Each row is a point. Any point is a mix of the corners, with weights that add up to 1. It lies inside the corners' shape when no weight is negative. Is each point inside? If not, which corners have a negative weight?
In the rows, 128 means zero.

Corners:
(1): [110  89 148]
(2): [199  48  85]
(3): [ 55 149 136]
(4): [150  84 145]
Points:
[161  78 109] -> outside (1)
[144  86 143] -> inside
[101 117 138] -> inside
[138  90 129] -> inside
[126  98 140] -> inside
[ 69 137 135] -> inside
[150  87 125] -> outside (1)
[ 96 117 153] -> outside (2)
[122  89 133] -> inside

Corners:
(1): [108 130 131 133 110 152]
(2): [137 177 156 112 108 159]
(3): [ 88 172   7 116 103 174]
(4): [141 113 130  98  99  68]
(5): [115 110 144  75 128 109]
(6): [ 84 104 130 133 168 140]
(7): [152 127  83 121 110 129]
Points:
[115 164 104 108 111 150] -> outside (1, 7)
[130 140 106 108 107 136] -> outside (6)
[111 125 117  95 124 127] -> inside
[ 92 133  69 132 130 152] -> outside (2, 5)

Corners:
(1): [148 107 129 151 165  86 117 111  94 107 123]
(2): [100 121 159 124  89 133  98 101  99 160 130]
(3): [137 194 137 106 119 140 130 141 101 125 145]
(4): [ 72 190 125  90 123  42 130  90 134 182  97]
(5): [134 101 130 119 153 122 131 163 173  88 171]
(6): [172  50 128 144 169 121 140 161 153 193 165]
(7): [132 109 115 110 155 121  95 205 154  98 119]
(8): [116 111 120 106 116  96 166 168 129 149  96]
(9): [ 81 168  58 249 128 101  76  93 157  56 111]
(10): [141 107 160  90 155 147 151 187  58 107 192]
(11): [ 92 222 174  50 151 146 132 130 119  93 108]
(12): [ 90 150  81 114 115 132  96  93 136  98 140]
Points:
[108 153 123 120 135 112 118 125 136 115 116] -> outside (10)
[110 138 104 152 135 112 108 133 139  99 125] -> inside
[120 133 132 114 132 125 119 143 113 120 139] -> inside
[116 129 126 119 145 131 116 155 132  81 140] -> outside (3, 4, 6)
[116 123 132 108 140 114 132 149 114 122 140] -> outside (3)

Corners:
(1): [111 198  59 153  87 144 171 152 151 140 148 111 147 137 153 156 135 113]
(2): [148 128 123  71 126 131 181 102 142  75  69  89 136 170  99 100 203  66]
(3): [ 95 187 172 120  93 136 111 137 139 114 118 136 142  72 153 171 151 116]
(4): [156 185 105 179 115 119 156 101 129 160  76 163 142 151 166 111  99 138]
(5): [189 185 100 109  54 118 204 114 141 111 108 119 148  97 189 163 158 130]
(6): [159 202  31 136 169  27 172  98 196 145  44 150 170 174 135 139 140 137]
(7): [ 74  99 172  79 199 169 123 155 102 135 147 145 127 106 121 144  94 185]
(8): [114 106 161 127 249 139  98 117 112 128 103  78 161 172 103 136  84 217]
(9): [104  96 116  92 185 106  94 139  81 176  55 108 176 160  78 122  72 172]
(10): [141 108 176 118 168 202 147 198  73 111 133 115 103 104  95 173 157 211]
(11): [137 142 158  70 135 188 123 166  65  92 123 116 147  81  95  78 169 153]
(12): [159 162 129 136 126 110 114 134 134 155 126 142 166 147 153 124 152 105]
(13): [ 80  96 125 135 173 155 166 129 106 133 115 116 223 159  73 101 105 197]
(14): [102 124 151 118 161 138 162 186  97 140  85  85 193 176 109  85  45 175]
(15): [111  98 124 105  97 164  89 183 104 105 141 138 116  83 174 152 114 178]
(16): [117 177 120 129  63 129 134 126 192 172 129  99 132 185 122 124 160 104]
(17): [145  92 101 109 163  76 163 107  86 123  73  50 149 179 108  58 155 150]
(18): [135 134 180 122 109 193  91 179 102  86 179 130 102  63  61 156  96 152]
(19): [151 131 111 180  91 168 100 160 167 158 144 138 162  37 147 141 145 106]
Points:
[ 92 136 134 109 117 170 130 169 133 126 132 123 149 111  97 135 129 136] -> outside (4, 5, 8, 12, 17)
[132 129 145 119 154 129 131 136 124 130 110 107 152 137 109 138 128 151] -> outside (1, 4, 11, 15)
[131 136 130 106 134 139 146 135 121 118 105 112 151 136 117 118 143 133] -> inside
[133 131 116 127 112 124 127 119 126 124 109  99 144 136 128 124 138 126] -> outside (6, 7, 10, 11, 14)
[131 133 125 113 144 135 148 137 116 120 104 113 150 135 118 122 137 142] -> outside (16)
[133 129 128 123 134 132 141 140 118 126 102 129 151 121 131 128 122 145] -> outside (1, 8, 11, 16)
[124 142 126 124 145 135 138 148 116 139 108 121 156 130 130 129 125 164] -> outside (2, 18)

Corners:
(1): [123  45  92  57 132 139  72 194 166  69 152 172  83  97  88 141  54  90
 138 176]
(2): [170 117 119 177 119  93 157 131  74 170 112 126  71 101 136 126 161 127
 128 160]
(3): [132 137  66 112  87  72  90 142 171  99 153 104 132 158 102 130  87 176
 150  86]
(4): [114 142  92 142 119 104 129 120  95 117  81 136 142 154 201 148 129  91
  78 141]
(5): [111  75  97 175 119  67 121 158 159 133 128 150 164 122  87 169  72 184
 110 104]
(6): [116 130 107 139 193 151 133  92 127 177  95  71 114 132 135 167 159 162
  98  89]
(7): [131 113 129  94 154  89 153 166 140 126  92 115 192 101 111 130  68 109
 101  88]
(8): [172  59 136 186 185  98 107 160 181 133 144  62 112 142 150 162 160 109
  82 129]
(9): [121  97  98 140 168 175 139 164 103  99  92 128 178  70 135 102 120 197
 164  73]
(10): [185 129 169 144 142 218 128 104  67 129  79 146 151 183 137 108 135 163
 187 175]
(11): [160 148 191 116 118 184 153  90 149 147 110 135 162 124 183  84 184 123
 156 148]
(12): [163  56  90  93 145  94 117 134 100 121 150 136 141 113 167 157 150 148
 120 113]
(13): [182  89 145 110 106 197  96 167  60 164 114 103  96 195 108 169 136  91
  74  83]
(14): [177 150 187 110 103 190 118 119  63 159 111 128 145  97 140 187  76 137
 185 203]
(15): [108  83 168  97  77 202  57  92 160 152  92  83 101 127 150 107 106 157
 156 165]
(16): [116 160 128  78  82  95  76  80  87 126 113 171 116 156 155 100 135  94
 154  85]
(17): [195 109 167 157  92 175 163 152  50 149 143  94  77 156 105  95  81 118
  87  84]
(18): [112 140 168 128 157 118 116 122 120 156 134 104  97 175 168 103 190 141
 141  96]
(19): [137 141 108 161 132  73  86 161 180 134 124 175 178  94 128  76  65 186
 135 138]
(20): [ 87  86 119  46 111 146  77 153 119 178 183 119 122  92 103 103  79  88
 193 140]
(21): [183  82 105 169 160 123 163 155 107 168 112 103  93 153 178 179  91 150
 120 107]
Points:
[136 109 130 122 120 146 110 132 123 134 114 113 128 127 137 125 110 148
 140 122] -> inside
[153 155 132 141 135 145 142 132  86 154  99 131 141 151 145  98 138 135
 127  94] -> outside (1, 5, 8, 12, 14, 15)
[137 104 135 116 125 137 110 137  97 144 126 127 116 127 127 124 114 123
 133 126] -> outside (3, 11, 21)
[135 112 151 111 134 161 101 125 122 129 100 133 152 124 150 138 124 137
 139 142] -> outside (2, 3, 17, 20, 21)

Corners:
(1): [ 49  78 107 157 127 105 116 105 129  80 119  94 113 189 112  20 192  84
 162 139]
(2): [218 140 118 127 190 139 185  77 135  96 145 158 125 124 137 134  99 189
  98 133]
(3): [111 117 139 148 156  88 136  97 101 113  93  63 185  95 100  88 155  60
 156 135]
(4): [124 133 110 103 110 151 144 144  52  65  98  36 146 167 136  60 136  40
 139 157]
(5): [152 121 137  93 123 104 101  95 188 108 142 175  94 167  82 199  90 157
 121 166]
(6): [176 150  90 114 140 139 143  74 165 147 115 169 132  73 150 130 120 121
 156 125]
(7): [159 142 171  71 126  81 150  86 145 143 137 200 147 198 103 188  97 135
 106  85]
(8): [ 96 139 157 113 160 173 144 142 138  93 118 153 122 170 132  83 192  40
 123 165]
(9): [104 137 124 113 105 149 119  88 127  79 151  64 139 155 158 118 208 109
 129 125]
(10): [ 95 110 129 132 108 122 164 123  90  74 114  83 140 117 197 117 144  55
 150 158]
(11): [117 164 117 116 157 100 133 153 161 187  99 116 137  14 151 139 130 157
 182 102]
(12): [157 174 127 182  85 121 125 103 165 124  65 102 127  76 120 116 133 160
 189  93]
(13): [105  97 106 132 133  87 175 123 125  88  82  81 112 128 128  66 206  74
 153 159]
(14): [ 94  85 104 133 104  98  68 169 117 103 106  96  88 174 130  82 197  45
 121 154]
(15): [157 186 140 113 110  99 127  41 168 150  84 189 123 176 136 184  63 183
  68 181]
(16): [ 99  91 175 126 120 122 136 106 100 127  68  68 154 178 138  87 206 116
 189 203]
(17): [173 141  74 164 186  66 174 140 154 160  84 149 204  95 135 196 149 134
 189  96]
(18): [105  83  92 161 106 147 186 137  79 142 116 127 142 155  49  73 211  37
 137 202]
(19): [ 66  91 138 139 104 113 161 144 139 108 123  51 132 183 174  66 180  37
 159 154]
(20): [189 121 158  81  85  73 121  80 160  91 115 166 203 135 110 164 104 173
  92 131]
(21): [173 106 118  74 130 163 160  51 163 103  95 163 145 167 121 195  46 170
  85 109]
Points:
[130 112 120 120 128 113 144  99 142 103 128 141 137 162 127 131 145 100
 118 141] -> outside (4, 11, 12, 16)
[128 129 119 125 134 120 138 112 140 116 112 124 138 132 132 121 155 106
 144 136] -> inside
[136 124 121 121 131 116 142 105 128 110 107 123 141 138 120 124 142 111
 135 140] -> outside (19)
[124 124 127 131 120 114 144 114 141 114 109 110 136 139 139 119 145 102
 149 137] -> inside
[109 122 126 125 123 118 138 115 118 105 115 103 125 149 120 101 149  84
 126 141] -> outside (6, 16, 17, 20)
[138 131 123 116 123 122 135  96 140 108 122 119 143 136 135 130 151 121
 133 134] -> inside
[149 129 114 113 142 125 166  96 125 126 110 132 130 144 134 130 112 127
 134 160] -> outside (3, 8, 9, 12, 14, 20)
[146 126 115 123 122 109 131 105 130 116 105 130 139 143 127 132 125 149
 126 125] -> outside (3, 5, 6, 8, 13, 19)
[106 108 119 132 126 111 135 107 133 105 113 116 130 159 120  93 158 101
 143 140] -> inside

Corners:
(1): [120 146 133 136 104 121 102 109 169 127 115 130 141 102 140 135 153 128
 129 144]
(2): [133 108  99 139  78 113 150 116 189 145 106 110 120 112 158 124 121 133
 164 143]
(3): [118 139 147 139 126 110 123 153 131 139 115 131 153 113 140 149 121 109
 130 124]
(4): [111 110 144 161 100  96 136 103 127 159 118 106 132 157 120 164  99 105
 136 136]
(5): [111 127 131 135 132 123 137 123 117 129 124  90 125 109 140 134 122 114
 129 138]
(6): [113 141 168 154 104 118 141 119 115 127 130 126 119 133 134 119 111 190
 153 122]
(7): [116 163 134 178 139 108 128 110 160 138 119 108 133 118 147 125 112 120
 157 159]
(8): [136   7 117 121 111 125 151  96 116 131 111 119 159 106 118 116 125 185
 141 120]
(9): [109 128 121 127 133 123 132 124 121 118 113 143 135 181 144 128 188 117
 150 134]
(10): [162 147 134 131 134 121 113 132 102  95 123 126 130 112 119 138 111 109
 112 124]
(11): [111 150 133 136 130 112  95 166 105  86 135 132 136 130 108 128 110 103
 137 127]
(12): [120 139 144 151 136 134 124 107 138 131 162 134 156 169 130 130 146 130
 143  90]
(13): [129 122 127 130 126 130 111 109 124 124 135  94 182 125 130 133 119 146
 144 150]
(14): [139 137 144 147 124 123 119 138 117 135 123 134 126 130 123 127 111 133
  98 133]
(15): [172  40 147 153  95 112 148 125 166 120 132 108 131 102 144 143 133 122
 153 156]
(16): [141 149 121 134 133 166 113 135 114 130 128 126 124 112  88 144 108 106
 130 141]
(17): [121 126 120 152  94 117 148 114 117 139 141 125 131  84 144 132 119 175
 127 146]
(18): [106 113 122 134 123 112 123 138 173 107 155 125 127 151 135 150 123 174
 148 109]
(19): [106 146 137 132 131 146 125 118 109 105 127 144 134 155 141 133 119 114
 128 131]
(20): [118 155 164 198 133 137 108 139  98 152 119 109 151 163 143 164 110 110
 131  90]
(21): [115 145 132 133 133 116  91 142 114 143 120 131 127 128 150 140 123 115
 150 124]
Points:
[122 136 133 145 109  96 129 133 148 124 122 123 116 120 139 132 122 133
 140 144] -> outside (8, 12, 13, 16, 19, 20)
[127 121 136 148 120 119 128 134 130 127 132 123 129 128 130 139 119 135
 139 124] -> outside (1, 13, 19)
[125 118 126 139 115 131 133 110 148 131 132 119 132 111 137 122 121 156
 144 146] -> outside (3, 4, 9, 10, 11, 20)
[136 104 134 141 121 119 138 123 136 109 132 119 121 141 119 130 120 120
 139 132] -> outside (1, 3, 13, 17, 20, 21)
[129 117 132 138 116 125 127 128 122 123 127 128 137 132 131 136 119 133
 136 126] -> outside (1, 5, 7)
[111 139 136 142 124 123 120 125 128 138 117 122 145 138 136 135 124 120
 142 128] -> outside (10, 15, 17, 18)
[124 132 130 141 113 132 129 115 132 131 128 117 131 136 140 141 129 131
 143 131] -> outside (3, 7, 8, 11, 14)

Corners:
(1): [144 117 130 147 122 143 120 160 162 130 124 141 102 149 121 150 121 121
 100 137]
(2): [ 98 121 117 119 125 150 143 128 136 131 131 146 145 138 149 142 145 160
  94 130]
(3): [129 134 133 132 144 136 145 150 109 125 109 120 114 135 136  98 147 120
 117 150]
(4): [129 103 152 110 126 113 140 139 119 152 242 135 141  88 149 110 117 139
 128 126]
(5): [147 184 135 141 136 136 134 158 128 136 115 109 117 168 102 139 145 118
 100 113]
(6): [159 105 102 124 158  99 137 164 140 132 144 141 117 160 149 134 133 106
 113 119]
(7): [144 107 138 153 169 119 121 122 139 121 126 140 120 138 149 127  74 136
 140 147]
(8): [130 131 143 137 131 125 166 136  86 126 129 136 199 138 126  46  90 137
 121 132]
(9): [130 118  83 150 130 139 143 156 120 144 117 147 111 138 144 110  95 129
 107 135]
(10): [114 118 160 104 130 148  80 145 111 129 129 110 117 143 137 149 118 119
  99 120]
(11): [131 125 114 132 130 157 158 123  93  98 130 142 160 136 140 133 136 119
 109 249]
(12): [106 101 117 112 117  83 110 142 166 152 162 135 137 144 142  92 130 149
 139 121]
(13): [106 133 156 121 117 158 122 130  91 118 124 123 126 138 109 153 134 134
 130 123]
(14): [139 124 126 126 137  17 110 152 114 145 103 117 140  91 135 101 126 112
 122 137]
(15): [140 131 153  60 121 159  95  89 126 113 163 143 113 135 121 152 132 109
 125 138]
(16): [133 141 135 137 145 148 142 119 123 160 129 140 154 127  90 127 145 121
 125 126]
(17): [137 121 172 131 112 158  24 147 124  92 166 132 142 125 126 175 139 150
 120 114]
(18): [129 125 144 125 107 149 123  71 111 146 120 108 113 151 122 141 146 104
 120 149]
(19): [109 124 148 101 107 114 151 138 110 209 126 141 123 131 155 114 137 120
 142 114]
(20): [114 113 121  87 103 143 135 130 118 119 138  71 151 105 144 146 154 162
 110 139]
(21): [103 143 117 141 108 143 141 148 139 136 106 124 119 153 140 134 151  91
 124 114]
Points:
[120 115 127 113 127 123 136 122 114 140 135 126 140 127 140 122 124 126
 122 143] -> outside (1, 3, 5, 17)
[120 127 137 121 124 141 127 133 114 131 131 123 132 135 125 136 134 129
 120 130] -> inside
[117 133 138 121 115 126 136 129 109 148 124 129 124 139 129 117 132 114
 117 137] -> outside (6, 7, 16, 17, 20)
[127 129 138 113 124 126 127 131 118 137 140 122 141 133 133 120 142 124
 118 135] -> outside (1, 7, 9, 13)
[128 124 134 124 130 127 122 132 129 131 126 127 136 144 135 127 125 123
 120 135] -> outside (3, 4, 9, 13)
